Each wall is flat, endless, passes through zero and stands at right angles to its row. A trip goes straight from one point to another. List the walls that it crosses, first one first.

Walls:
(1): [-0.95  0.31]
(2): [1.76 2.46]
(3): [ 1.02 -0.62]
(4): [ 2.95 -0.86]
(5): [ 3.60 -0.13]
Trips:
[-2.53 -0.48] to [-1.61  0.28] => none
[ 3.19 -1.42] to [2.07 2.09] => none
[0.88 0.77] to [2.50 0.59] => none
[-0.83  0.00] to [0.43 2.51] => 2, 5

Walls:
(1): [-1.67 -2.12  0.12 -2.50  1.72  1.25 -2.15 -0.02 -3.13 -1.87  1.11  0.73]
(2): [ 1.48 -0.67  0.33 -1.68  1.51 -3.47 -1.12  0.74  0.88 -1.69 -0.95 -0.11]
(3): [ 0.31  0.87 -0.41 -0.92  1.16  2.61 -2.09  0.00  1.57  3.82 -2.84 -1.53]
(4): [-1.33 -0.96  2.27 -1.31  0.32  1.38 -0.85  1.11  1.33  1.39 -1.92  0.48]
(5): [ 3.52 -3.41  1.79  0.27 -0.02 -0.15  0.23 -0.86  0.33 -0.51 -0.39 -1.06]
Trips:
[-0.65  1.14  0.14  2.59  2.98 -1.14  0.68  1.06  1.66 -0.51 -0.12  0.15] to [ 2.71  0.41  2.42  0.30 -0.73 -1.68 -0.70 -0.70 -0.18 -4.54  1.10  2.03] => 5, 1
[ 4.53 -0.02 -1.18 -0.08  0.48 -3.04  2.20  2.61  3.68 -1.56 -2.21  0.23] to [ 1.34  0.37 -0.36  0.86 -1.93 -1.16  1.47  2.81  0.34 -1.36  0.34  0.36] => none
[ 1.47  1.59  1.35 -2.04  0.26  0.45 -3.16  0.19  4.59 -2.39 -1.73 -2.94] to [ 0.50 -0.47 -1.91  2.28 -0.61  2.57 -3.86  2.27  3.73  1.46 -3.04  2.61] => 5, 2
[ 1.00  2.64  1.79  0.44  1.43  2.62 -0.30 -0.16 -1.08 -1.08 -2.28 -0.60] to [-0.68 -0.89 -5.40 -1.25 -5.43  4.02 -0.52  2.10 -2.21 -0.51  1.61  0.43] => 4, 3
[-2.67 -0.22 -1.35  1.60 -0.69 -1.18  1.98 -1.72 -2.00  1.60  2.59 -1.21] to [ 0.92 -1.16  0.52  0.05  2.34 -1.89  0.14 -1.91 -1.04 -0.27  0.08  0.72] => 1, 5, 2
[ 0.71  3.78  2.32  3.32 -1.18  0.15  1.74 -0.12  1.12 -1.76 -2.32 -1.13] to [ 2.45  0.64  1.02  2.55  0.42 -0.57 -2.65 -1.55 -2.56 -1.02  0.71  0.00] => 5, 2, 1

Walls:
(1): [ 2.73 -2.07  1.32 -0.96  0.63  1.08 -0.51  1.76  2.73  1.64 -0.90  0.34
 -0.30 -0.85  1.76 -0.17  0.20  1.11  1.24 -2.70 -2.31  1.13  0.21 -0.24
  1.20  1.02  2.41 -0.73  2.95  0.29 -2.05  0.03  3.02  0.10 -0.05  2.54
  0.82 -1.00 -0.70  1.64  4.75  0.93  2.92  1.92 -1.45 -3.33 -1.12 -2.88]
(2): [-1.96 -1.40  0.69 -0.66 -0.25 -2.64 -1.77 -0.05 -3.21 -0.68  2.51  1.67
  0.63 -1.42  1.86 -1.05  0.95  1.43 -1.50 -1.40  1.22  1.55  0.47  1.61
 -2.29 -1.55 -2.96 -1.51 -3.27  0.13 -0.99 -0.20  0.22 -0.66 -1.21 -0.37
  1.98  2.12  0.48  0.19 -2.40  1.53  1.50 -3.52  0.49  2.89  0.36  0.62]
(3): [-1.08 -2.92 -0.98  1.18 -3.97 -2.16 -1.17 -1.75  0.95 -1.95  1.58  1.31
 -2.96  0.91  2.50  1.33 -0.12 -0.82  0.66  0.95 -1.93 -0.48 -0.96  2.26
 -3.09 -0.18 -1.55 -0.87  1.00  0.73  1.04  0.35  1.94  2.63  1.77 -1.90
 -0.20 -1.36 -0.99  1.98  1.54  3.10  0.58 -1.90  0.04 -0.91 -0.42 -0.87]
(4): [-1.58  0.10  1.07 -2.65  0.12 -3.32 -1.01  1.05  1.49  2.57 -0.43  2.94
  2.43  1.12  0.45 -0.84 -1.93 -0.71  5.61 -1.17  2.97 -1.79 -3.74  0.02
 -2.92  1.57  0.84  2.61  0.28  2.05  1.22 -2.07 -1.03  0.57 -0.32  0.07
 -0.10 -2.36  1.73 -1.88  1.58  1.82  0.39  3.84  2.84  0.20 -3.33  0.58]
(5): [-2.53  2.62 -0.63  1.62 -0.24  1.71  1.96  0.67  1.32 -0.98 -0.38 -0.19
 -0.93  3.93  2.74  2.43 -3.95  0.80  0.35  1.41 -2.02  1.18  1.41 -4.12
 -1.03  1.77 -0.47  2.86  0.94 -1.07 -0.86 -0.61  0.36  1.42 -1.46  0.01
  1.25  0.34 -3.53  2.33 -2.60  1.78  0.96  1.25  0.39 -0.31 -1.77 -0.74]
(6): [-1.16  0.66  0.82  0.71  0.76  1.45 -2.36 -0.35  0.33 -0.92  2.43  2.26
 -0.26 -1.88 -1.34 -0.61 -1.43 -1.12 -0.19  0.38  1.57  3.67  3.27 -1.17
 -0.18 -2.33  3.14 -2.13 -0.95  2.05  1.53  0.55  4.17  1.15  1.19  3.77
 -0.76  1.00  0.94  2.01  1.64  0.16 -0.54 -0.81 -1.38 -0.88  2.37  0.54]
Trips:
[-0.12 -1.98 -2.09  1.66 -0.90  0.47  0.30  0.11 -0.84  1.34 -1.87  0.40
 -1.03 -1.81  1.53  3.27  0.41 -1.43  0.68  4.70 -0.87  0.90 -1.01  1.24
 -4.10  3.21  0.68  1.01 -0.19  2.02  0.23 -1.06 -1.46 -1.71  0.50 -1.00
 -2.64  1.29 -1.98  1.08  0.04  1.70  0.18 -1.92  1.37 -0.18 -1.90  0.27] to [ 0.40 -0.90  0.65 -1.42 -1.99  0.13 -1.09 -2.88  1.72 -2.41  0.83 -0.69
  0.34  1.07 -0.35 -0.67 -0.43 -0.06  3.13 -0.50 -0.37  0.07  1.55  0.43
 -0.77 -0.38  1.02 -0.58 -0.53  2.61  1.54  3.33 -1.23  2.11 -3.08 -1.27
 -0.80 -1.32 -3.07 -0.24 -0.27  0.39  0.60  2.28  2.56 -0.97  1.53  1.87] => 6
[-0.59 -0.42  2.32 -2.04 -2.26  1.97  0.62 -1.90  0.99 -0.13 -0.32 -0.87
 -4.49  0.92  0.58 -3.37 -1.75 -2.52  0.63 -6.57  0.82  2.52  0.68  1.59
  2.03 -0.21 -1.71 -0.57 -0.22  0.84  4.07  2.11 -0.27  2.12 -2.65 -0.59
  2.14 -0.04  1.06  1.53 -0.66 -0.35  0.13  1.47  0.02 -1.07  1.39  1.06] to [-0.70 -0.51 -4.07 -2.04 -0.40 -0.48 -0.66 -4.93 -1.76  1.76 -0.06  0.48
  2.16  0.83  0.56  1.55  0.81  2.01  0.01  0.09 -0.96 -1.50  1.72  1.22
  0.85  1.11  3.17 -0.26 -2.61 -0.71 -0.72 -2.87 -0.26 -0.41 -1.09 -1.41
 -3.26 -0.58  0.52  0.50 -2.94  0.35  2.70  2.01 -0.82  0.87 -4.29  2.50] => 4, 1, 6, 5, 3
[-1.09  0.27 -2.29  0.63 -1.15  0.39 -4.53  4.65 -3.77 -2.78  1.66  0.81
  0.36 -2.86  2.48  0.76 -0.45 -2.28  1.60  1.45  0.75  0.98  0.25 -2.30
  2.32 -2.07 -6.17  0.24  0.68 -2.52 -1.91  1.96 -0.60  1.27  1.71 -1.12
  2.40  0.20 -0.87 -2.20  1.34  0.98 -5.23  2.45  4.04 -2.30  4.90  1.88] to [-0.87  0.01 -1.86 -0.01 -0.90  1.74 -0.67  3.48  2.05  0.68 -1.57  1.72
  0.91  1.25  1.07 -0.23 -1.64  2.36 -2.27 -2.24  2.11 -1.95  2.69 -2.74
 -2.81  3.46  0.66 -1.01  1.93  0.49  1.08 -0.53  3.28  4.05 -0.29  3.08
 -1.10  1.20  0.91 -1.35  0.53 -0.41 -1.35  0.45 -0.63  3.50 -1.04  2.74] => 5, 4, 3, 2, 1
[-2.29 -1.07  3.31 -0.32 -4.40  1.54 -2.42 -1.08  2.30  0.31 -0.82  2.73
 -0.88 -3.93 -0.88 -2.70 -1.52 -1.29  0.30  1.41  0.86 -1.19  1.76 -0.20
 -0.53 -0.60  4.65  0.97 -0.97 -1.56  4.85  1.02  4.34 -1.07 -0.85  0.06
  1.57  0.38  2.72 -1.06 -0.45 -0.54  0.15 -2.20  0.89 -3.03  0.82  0.83] to [ 3.04  0.97 -2.41 -1.85 -4.50 -1.68 -1.96  1.19  2.04 -1.55  2.15  0.91
 -1.59 -2.58  0.16  1.11 -0.60 -0.67  3.73 -3.17 -0.16  0.78  1.52  2.47
  1.70 -0.11  0.32  1.46 -0.07  0.23  2.02  1.37  3.25  0.81  0.59  1.03
 -2.29  1.63  0.77  0.40 -3.88  0.98 -0.26  3.30  0.62  0.00 -0.66  0.23] => none
[ 3.71  1.09  1.86  0.23 -1.93  2.10  0.06 -0.84  0.70  0.88  0.51 -1.41
 -1.84  0.17  0.54 -0.79  1.20  0.07  0.41 -0.99  2.75  1.61 -0.66  1.50
  2.85  2.31  0.20 -1.44  0.87 -1.70 -0.94 -2.43 -1.17 -0.34  0.47 -0.25
 -0.55  1.25  1.34 -0.65 -1.50  1.50 -1.15  1.10 -3.55  2.26  0.43 -0.13] to [ 1.74  1.21  2.30  0.95  1.53  0.47 -0.15  0.06 -1.24  1.63  2.35 -0.49
  0.03 -0.92 -1.56 -0.13  3.34 -0.87  0.46 -0.01 -1.16 -1.93  0.19 -1.34
  1.44 -0.62 -0.84  2.46 -1.89 -2.48  1.50 -3.40 -0.32  0.61 -0.43  0.95
 -1.73  2.28 -3.54  0.40  0.17  0.01  2.05 -2.31  1.56 -0.39 -2.54  1.45] => 1, 2, 5
